Rows are points. Before rounding, the points of a table are all equally far from one centre. They may lie mostly on one side of it. Where is the centre, to within rounding?

Points:
7	22
16	21
56	-26
-18	17
51	-9
-44	-9
Centre: 4	-30

Points, 10 rows:
-13	11	27	7
-8	35	-5	57
18	37	-44	24
4	25	-29	55
0	25	20	60
-25	22	2	12
-9	24	-33	37
34	-24	7	28
18	38	34	54
1	44	10	-13
Centre: 22	22	1	23

Points, 15 rows:
-26	-19	54	7	-40	-39	24	-10
-29	-33	-3	32	-8	-8	44	-3
-27	-25	14	16	-16	-5	57	16
-55	-15	27	20	13	-6	0	-20
-12	-37	47	36	-3	-31	37	-11
-28	-61	39	14	7	-36	27	-36
-34	-43	52	21	-13	-26	-1	-25
-20	1	-4	18	2	18	0	9
-37	-21	31	26	9	9	42	-15
-28	-10	65	-11	2	-47	35	-32
-41	-22	25	25	-17	-24	1	-41
-25	-33	20	3	24	-40	60	-37
-43	-40	27	27	-19	-12	21	-30
-35	-51	11	27	-14	-13	23	12
-6	-49	28	10	-11	-57	26	-44
Centre: -7	-22	18	-15	2	-20	16	-11

Points, 18 rows:
-20	-13	41	-19	-43	-17	-1	-50	34	5	34	22
15	-14	43	-32	-29	-17	14	-60	33	-13	20	24
-21	18	52	-21	-37	-29	9	-54	22	-4	-1	-8
-32	-19	42	18	-19	-13	0	-66	14	20	18	5
-23	-59	28	10	-13	-8	15	-48	-6	17	51	-5
14	-30	49	-17	-32	28	-13	-50	7	-5	8	-3
-39	-20	55	-7	-52	-14	16	-47	14	-8	19	-13
-15	-7	52	-14	-44	-10	-4	-65	24	-1	9	-1
-19	-10	52	-5	-24	-4	23	-74	6	8	10	9
-9	-57	28	-7	-17	-18	7	-32	63	5	44	-8
-33	-36	65	-13	-32	-19	0	-37	43	-2	24	11
-9	-47	32	2	-47	-2	-4	-44	45	-6	24	7
-9	3	19	14	-4	-7	-3	-38	23	8	50	7
-9	-37	66	2	-46	3	16	-48	10	13	23	5
-36	-65	38	-4	-29	-3	8	-55	35	-9	11	1
0	-36	47	32	-34	3	-3	-42	31	14	-3	1
21	-6	44	-14	-35	15	6	-42	17	25	36	-13
-31	-47	46	20	-42	-25	26	-30	22	8	27	19
Centre: -5	-30	22	-20	-8	-21	14	-15	8	10	0	-7

Points, 23 rows:
-3	2	10	50	4	13	6	23	-45	-45	19	58	26	-67	10	16	-30	2
-22	-1	-10	37	25	22	-21	15	-4	-42	33	37	5	-73	-24	16	-19	15
-23	-30	16	49	10	30	1	-6	-6	0	25	22	-10	-82	-18	5	-16	-7
-45	-17	-12	39	14	16	5	30	0	-38	1	29	-14	-67	-10	14	-22	-3
-15	-40	5	45	-17	0	37	33	-20	-50	20	49	11	-52	-15	19	-16	17
-15	-11	-9	65	-3	29	11	44	-17	-23	10	43	6	-76	-32	5	4	17
-5	2	-30	65	4	10	11	1	-14	-26	27	34	-16	-65	4	11	-26	32
-36	-25	1	55	-7	4	3	24	-12	-35	42	34	11	-58	-30	38	-15	12
-27	-13	-30	58	17	18	-20	-7	-43	-24	14	49	-1	-62	-15	7	-50	12
-14	0	-18	28	-20	27	11	-12	-29	-37	13	62	17	-49	14	0	-12	34
-8	-1	-15	54	27	24	22	13	-20	-34	5	25	15	-72	-39	26	-37	-14
-28	-29	10	52	-12	15	24	-7	-11	-22	36	2	15	-66	-2	6	-3	38
4	12	-31	31	11	19	16	29	-37	-62	34	38	8	-50	0	15	-16	18
-25	-12	-18	21	4	23	0	-17	-10	-28	21	15	9	-69	11	20	-3	42
8	-7	-6	56	0	37	2	16	15	-34	-4	23	19	-58	-9	5	-30	38
4	-25	0	32	5	29	5	8	-35	-36	17	37	-7	-76	-3	33	-22	31
-18	-25	-23	38	12	22	23	0	-3	-17	33	30	11	-61	-14	39	-10	49
-10	2	-11	7	16	12	26	14	-49	-53	8	33	5	-78	-20	19	-16	19
-15	16	-15	34	18	-7	34	0	-21	-53	24	45	13	-58	-6	27	7	20
9	-7	-2	31	17	21	22	20	-24	-44	1	24	0	-79	-14	40	-14	18
-17	-15	17	65	26	10	3	26	-12	-38	25	8	-6	-55	-22	36	-4	44
2	2	14	38	31	3	-25	30	-51	-22	20	51	-9	-82	-20	8	-29	-9
-14	-17	-10	19	37	21	-4	13	-19	-24	24	9	21	-85	-18	43	-5	12
Centre: -3	-12	0	27	17	-6	3	16	-32	4	6	20	16	-15	-17	-3	-10	11

Points, 29 rows:
-29	18	28	-24	2	-5	-2	-56	-22	30	3	8	-28	50	-13	-38	55	4	34	18	25	-20	-17	50
31	-14	-35	37	5	3	-1	-43	22	34	-1	-23	-12	42	-2	14	1	33	23	24	13	26	-14	48
-33	48	7	-12	33	-15	-22	-42	-15	-6	-2	-5	-4	17	-17	-11	64	36	12	33	-19	-4	-8	73
-18	-2	33	16	16	-19	9	-38	32	44	-24	16	7	-7	-43	-22	53	30	0	38	27	1	-12	62
-2	19	-1	-10	11	30	17	-38	8	33	-18	22	-45	50	-38	-28	30	13	10	44	-2	2	-28	64
-18	-27	35	-13	25	-3	15	-34	-19	32	-20	-13	-44	30	-53	-39	34	32	4	23	25	-4	-23	27
-32	-22	48	-4	6	3	9	-30	10	21	-29	17	-14	6	-7	-19	13	-1	22	50	-9	7	11	73
-8	1	-1	3	51	10	7	-41	12	28	-11	2	-4	6	-16	-79	23	33	12	-17	10	-27	-30	30
-4	12	19	16	30	41	-18	-32	-19	24	5	21	-37	41	-15	-42	49	-1	43	20	1	11	-4	59
15	14	4	-9	-10	-10	8	-60	11	44	2	-11	-17	30	-42	-13	49	27	17	42	20	15	-1	53
-27	-10	-8	-38	48	-2	-3	-23	-5	61	2	5	-37	27	-21	21	54	12	8	10	12	-37	-12	93
7	0	25	18	32	10	-16	-44	-28	31	-14	-9	-19	44	1	-54	21	-9	-9	36	21	-4	-19	73
11	5	9	7	46	18	-7	-55	-1	53	25	-6	-22	23	10	-6	7	16	15	46	23	-40	-25	82
-36	-1	24	-10	7	17	9	-68	15	16	-29	-1	-33	26	-31	-32	33	24	22	20	4	-17	26	36
-1	-11	9	-39	29	-7	3	-55	0	59	-20	-22	7	3	-49	-24	12	9	-5	38	-8	-7	-35	26
-14	15	11	-1	64	11	-28	-47	-10	58	-24	22	-50	28	-35	11	32	19	13	13	28	-23	2	65
-11	45	22	-14	49	22	2	-46	-3	27	-32	-10	15	37	-35	-19	58	35	26	18	34	-31	7	48
4	-6	36	-7	29	33	5	-21	-18	27	10	19	-59	17	-9	-39	37	33	22	10	12	-19	9	52
-3	12	6	-9	48	-18	-37	-61	11	46	2	4	-15	31	-42	-47	21	14	28	34	-4	1	2	47
-20	21	23	10	46	9	-9	-54	16	23	-23	14	-37	46	-18	-17	20	32	-11	20	50	-23	-36	76
33	-10	17	-23	37	13	-27	-20	-6	36	-25	23	-2	37	-37	12	20	23	-10	17	21	33	-25	65
-40	-7	4	29	33	6	-11	-56	16	19	9	-29	-28	41	-27	-14	38	10	14	30	69	-22	17	74
-11	18	23	7	44	17	22	-31	-17	31	-21	39	-23	19	-44	-27	46	-25	-13	2	32	-14	8	33
6	34	23	8	36	-4	3	-60	10	15	-1	-6	-42	35	-36	-10	54	28	8	35	14	-9	-16	73
26	4	12	6	39	19	16	-34	5	16	-39	25	6	43	-48	6	28	16	7	57	4	-31	-27	37
-8	33	26	6	40	-30	13	-66	19	24	-14	5	-19	23	-10	-5	44	1	-3	33	-13	-47	-18	44
-2	-18	0	-12	21	34	-6	-49	18	45	-40	6	-14	56	-35	-8	41	-19	17	22	53	-18	-29	63
-5	-13	30	1	52	16	-2	-57	-28	11	-22	1	-22	8	-33	7	31	18	-2	12	-26	-12	-10	63
-8	-6	4	16	56	26	0	-42	7	32	-7	44	-33	49	-6	-2	53	-11	27	19	33	-35	0	63
Centre: -20	8	-3	0	23	7	-15	1	11	18	-3	-13	-7	15	-10	2	20	3	10	16	20	-14	-14	30
